Every row gives one point. The points of each table are mixes of a few directions, plus a little noise. How many directions does each table use, and how many do they share? Where both have some left over, give the other angles between the two spaces (their principal angles), to ten degrees, smallest first.
In the rows, zero is written as 128.

First (6 x 2)
[[118 171]
 [125 139]
 [130 121]
 [148  38]
 [134 101]
 [112 199]]
Second (6 x 2)
[[155 180]
 [111  94]
 [ 84  43]
 [143 157]
 [147 164]
 [129 130]]
Directions: first 1, second 1, shared 0; angles 40

First (6 x 6)
[[150  60 172 153 146 129]
 [132 174 115  97 114 152]
 [140 174  22 149 135 223]
 [ 89 119 177 113 159  65]
 [109 113 128 142 115  73]
 [148 126 153 111  98 124]]
Second (8 x 6)
[[ 76 125 118 159 151  82]
 [104 141  60 127 208 147]
 [ 75 136  80 158 173 104]
 [137 114 181 128  86 104]
 [142 152 158 135  36 132]
 [225  79 144 108  93 179]
 [107 148 110 114 172 134]
 [158 129 172  97 106 142]]
Directions: first 4, second 4, shared 3; angles 40

First (9 x 11)
[[145 122 159 199 129 132 125 119 118 123 110]
 [125 129 123 116 128 127 129 130 130 129 131]
 [146 121 162 205 130 133 125 119 117 122 110]
 [114 133 103  71 126 125 130 135 136 132 142]
 [143 123 157 192 129 132 125 120 119 123 112]
 [ 99 138  74   7 125 121 133 143 145 137 158]
 [136 125 143 163 129 130 127 124 123 126 120]
 [107 136  88  40 126 123 132 139 140 135 150]
 [135 125 142 159 129 131 126 125 124 126 121]]
Second (10 x 11)
[[139 129 147 132 114 147 133 135 133 134 101]
 [131 103  92  80 172 100 141 101 102  95 135]
 [109 142 137 130 119 141 157 113 139 131 104]
 [115 143 155 138 116 139 119 169 166 159 103]
 [107 147 154 199 171  60 101 144 135 167 171]
 [143 137 155 132 118 126 115 148 129 158 125]
 [132 117 108 118 121 143 132 116 121 104 129]
 [126 118  56  71 115 133 126  98 102  88 188]
 [143 137 168 150 122 132 141 123 120 148 101]
 [135 109 105 131 113 159 116 134 134  96 123]]
Directions: first 1, second 6, shared 1

First (9 x 14)
[[134 114 126 147 156 107 155 139 112 130 122 104 122 108]
 [139 105 125 159 174  94 173 146 104 131 120  88 118  97]
 [107 160 125  82  64 173  68 105 168 123 140 183 148 177]
 [ 87 169 107  69  45 178  59 104 191 116 139 196 161 199]
 [140  90 113 180 204  67 207 160  95 132 111  61 115  82]
 [181 107 178 162 169 119 147 131  67 143 130  98  91  69]
 [124 156 144  91  73 173  70 104 148 127 140 176 135 158]
 [155 136 168 120 112 156  96 113 108 135 139 146 111 117]
 [ 87 115  67 142 154  84 177 152 157 117 113 100 152 143]]
Second (9 x 14)
[[164 112 141 136 112 157 117 118  98 135 134 159 133 136]
 [123 131 134 135 117 139 119 121 114 140 138 112 127 115]
 [ 81 126  58 108 226   7 220 187 224  68  70 101 125 156]
 [153 105 126 151 130 138 139 128  96 138 131 134 136 126]
 [150 125 153 138  93 174  96 107  89 150 150 140 131 118]
 [166  98 134 158 118 155 132 120  77 146 138 140 138 123]
 [150 121 137 130 118 147 118 121 112 132 132 150 132 135]
 [ 61 170 152 145  84 155  85 104 103 176 171  32 117  58]
 [105 167 117  50 154  81 124 146 238  67  89 184 114 187]]
Directions: first 2, second 3, shared 1; angles 50

First (10 x 24)
[[121 114 122 139 131 123 117 121 112 120 109 121 113 134 156 111 120 134
  148 127 118 151 148 131]
 [142 156 141 107 123 138 151 143 162 145 168 143 158 118  72 162 144 115
   85 130 148  82  87 122]
 [119 109 120 142 132 121 112 117 105 117 100 117 108 135 166 106 117 137
  157 126 115 159 156 132]
 [133 138 133 120 127 133 137 134 141 134 144 134 139 124 106 141 135 123
  112 129 136 110 113 125]
 [139 149 138 112 123 136 146 140 154 140 159 139 151 120  84 154 140 119
   95 129 142  93  97 123]
 [147 164 144 100 119 142 159 149 173 150 182 147 168 114  53 172 149 111
   71 131 154  68  73 120]
 [125 122 125 133 130 125 123 125 120 124 119 125 121 131 140 121 125 132
  137 127 124 138 137 130]
 [126 124 126 130 129 126 125 126 123 125 123 127 124 130 135 124 126 130
  134 127 126 133 134 128]
 [130 132 130 124 127 130 132 131 134 130 135 130 133 126 118 134 131 126
  120 128 131 120 121 127]
 [ 99  68 101 173 140 105  78  95  55  93  41  96  63 150 249  57  94 154
  220 124  86 226 217 141]]
Second (9 x 24)
[[131 134 131 124 128 130 133 131 134 132 136 131 135 125 116 135 132 125
  120 128 132 118 120 127]
 [109  90 111 155 136 113  95 108  83 106  73 107  87 142 204  83 106 145
  186 126 101 190 184 136]
 [106  84 109 160 138 111  92 104  75 103  64 105  81 144 216  76 103 147
  195 125  97 199 192 138]
 [134 141 134 118 124 134 139 135 144 136 148 135 143 123 102 143 136 122
  108 129 138 106 108 125]
 [138 149 137 113 124 135 145 138 153 140 157 139 150 120  87 152 139 119
   97 130 142  96  98 123]
 [121 115 123 137 131 123 117 121 112 120 109 121 114 133 154 113 122 134
  147 127 119 149 146 131]
 [141 152 138 111 123 137 148 141 157 142 162 140 154 119  80 156 141 118
   92 130 145  88  92 123]
 [124 120 123 134 130 125 122 124 118 123 116 124 120 131 144 118 123 132
  141 127 122 142 140 130]
 [147 167 145  99 119 143 161 149 175 150 184 149 170 114  50 174 150 111
   69 132 155  65  71 119]]
Directions: first 1, second 1, shared 1

First (11 x 32)
[[134 115  97  98  67 131 137 136 174 132 123 124 114 126 159 105 138  94
  174 162  99 142 173 166  76 148 149 121 110 117  89  85]
 [139 108  76  80  25 134 145 140 205 136 120 120 102 126 182  89 144  70
  203 183  80 152 204 191  41 158 163 118  98 110  63  58]
 [117 148 176 172 223 122 113 118  55 121 135 136 151 130  77 163 114 181
   57  77 171 105  58  69 208  99  94 137 155 145 186 192]
 [127 130 132 131 136 128 127 127 123 126 129 128 130 129 124 131 128 132
  123 124 132 125 122 123 135 126 126 128 131 129 132 132]
 [120 144 169 163 206 123 115 119  70 123 136 134 148 130  87 157 116 172
   70  86 164 110  70  81 194 104 102 135 150 140 177 181]
 [118 146 172 167 214 124 115 119  63 121 134 135 150 131  82 161 115 177
   64  81 168 108  64  76 200 101  98 137 154 143 182 187]
 [121 140 158 157 188 124 119 122  83 123 134 132 143 128  96 151 119 161
   84  97 155 114  84  92 179 110 107 134 145 138 165 168]
 [137 112  89  92  52 132 141 137 185 133 122 122 109 126 168  99 140  84
  184 170  93 147 184 174  65 151 155 120 106 115  80  77]
 [134 118 104 105  80 130 137 133 166 131 124 125 116 127 155 110 136  99
  165 154 106 140 164 157  87 143 145 124 113 119  98  95]
 [138 113  88  90  51 132 139 137 187 133 121 122 108 126 170  99 140  83
  185 170  93 146 185 176  61 152 155 120 105 114  79  74]
 [124 136 150 147 170 125 121 124  96 125 132 132 138 130 105 143 121 151
   98 105 146 118  97 103 164 115 113 132 140 135 154 156]]
Second (8 x 32)
[[151 122  93   7  57 138 175 165 132 132 147 123  74 139 163 106 161  70
  131 134  62 142 148 151 121 202 130 157 137 122  70  96]
 [139 150 133  37  34 165 166 187 119 134 165 176  84 134 160  92 186 112
  163 124 111 143  92 165 121 184 147 158 130 125  74 155]
 [109 141 126 166 153 133 121  87 166  82 165 166 170 137 146 164 117 135
  177 125 143 137 136 159 135  58  90 125 142 182 208 164]
 [100 119 157 195 128 138 103 103 124 146 148 119 197 126 158 164 135 166
  134 135 161 149 124 124 166  98 111 129 172 177 137 164]
 [155 121 113  86 177 100 140 147  86 136  83  88  69 125  70 105 104 108
   51 109 101  96 126  79 129 170 141 125 101  69 109  82]
 [110 129 179 208 161 128  93 129  81 163 110 115 164 114 103 138 124 189
   88 117 187 121  85  85 162 114 140 119 139 122 122 163]
 [120 116  92 183 148 108 107  83 202  99 108 124 149 126 130 134  88 110
  184 158 126 128 192 160  67  67 128  94  94 131 173  88]
 [134 125 128 142 168 112 120 128 111 132  98 111 112 124  91 119 107 132
   95 120 134 109 123 100 123 127 138 117 107  97 133 110]]
Directions: first 1, second 5, shared 1
